Rows are points. Two turns around zero, p and q, are shown by what they do to some points. Write where each new point lands after one turn and then the other. Backwards means that the second turn is done in reverse. Each puzzle has new turns, and all numbers are rounded.
In the rows, 128 means zero.

Turn p:
[133 127] -> [133 127]
[117 118] -> [117 119]
[ 93 164] -> [ 95 166]
[168 103] -> [167 101]
Turn q:
[ 90 141] -> [112 165]
[163 105] -> [135  87]
[121 106] -> [107 118]
[137 160] -> [158 143]
Where do these land?
q, then p: [144 138] -> [146 122]
p, then q backwards: [ 98 140] -> [ 98 115]
q, then p: [172 134] -> [161  98]
p, then q backwards: [ 98 100] -> [127  87]

Turn p:
[128 193 147 175] -> [ 98 192 152 164]
[133 147 139 107] -> [116 143 128 104]
[142 126 150 132] -> [126 128 154 122]
[106 123 142 125] -> [106 113 127 130]
[134  90  95 126] -> [166  99 110 133]
[124  89  95 104] -> [157  92  97 117]
Turn q:
[ 97 117 143  82] -> [ 88 104 154 103]
[146 152 128 144] -> [152 152 124 126]
[105 137  80 106] -> [ 80 148 102 123]
[175 114 149 161] -> [187 112 118 140]
[117 120 140 146] -> [133 123 142 148]
Where do these land?
q, then p: [132 127 101 150] -> [141 147 117 152]
p, then q: [115 153 154 121] -> [102 140 155 127]
p, then q: [191  93 131 146] -> [188  97 134  98]
q, then p backwards: [ 93 156 121  89] -> [122 162 172 107]
q, then p: [109 111 133 134] -> [120 113 139 146]

Turn p:
[122 158 123 124 137  70] -> [133 153  74 120  99 129]
[170 127 136 146  77 138] -> [149  90 161 134  85 132]
[ 95  90 152 106  90 148] -> [ 93 109 163  91 134  93]
[ 88 146 131 134 160 135] -> [109 169 123 119 151 146]
[156 138 137 110 138 149] -> [165 130 143 132 141 121]
[141 141 130 133 151 119] -> [143 146 116 145 128 132]
[154  86  94 174 161 116] -> [107 105 109 201 137 140]
[ 99 139 121  98 111 150] -> [126 123 136  81 148 132]
Turn q:
[122 141  82 129 127  88] -> [125 101 105 123 176 145]
[138 143 100 166 147  95] -> [158 121 107 152 170 144]
[135 122 108 138 137 166] -> [127 108 136 158 104 140]
[122  85 162 112 113 151] -> [118 131 159 116  95  86]
[125 129 167 125  73 132] -> [101 157 105 115 107  85]
[ 81 158 116 130 159  92] -> [116 148 143 124 187 163]
[179 123 163 127 134 146] -> [167 141 120 120  80 120]
[122 123 127  97 133 154] -> [110 118 148 115 103 140]
Where do these land?
q, then p: [145 143 131 151 149 144] -> [142 117 149 142 115 153]
p, then q: [ 86 143 107 151 153  70] -> [ 72 101 115 160 149 165]
p, then q: [150 113 139 139 153 117] -> [144 137 110 153 148 123]
q, then p: [106 125 153 126 112 140] -> [120 149 119 104 110 132]
p, then q: [136 145 134 131  69 133] -> [110 122 125  97  95  89]
p, then q: [136 104 121 157 142 147] -> [137 149 147 160 132 117]
q, then p: [137 123 112  41 116 146] -> [108  95 145  69 156  79]
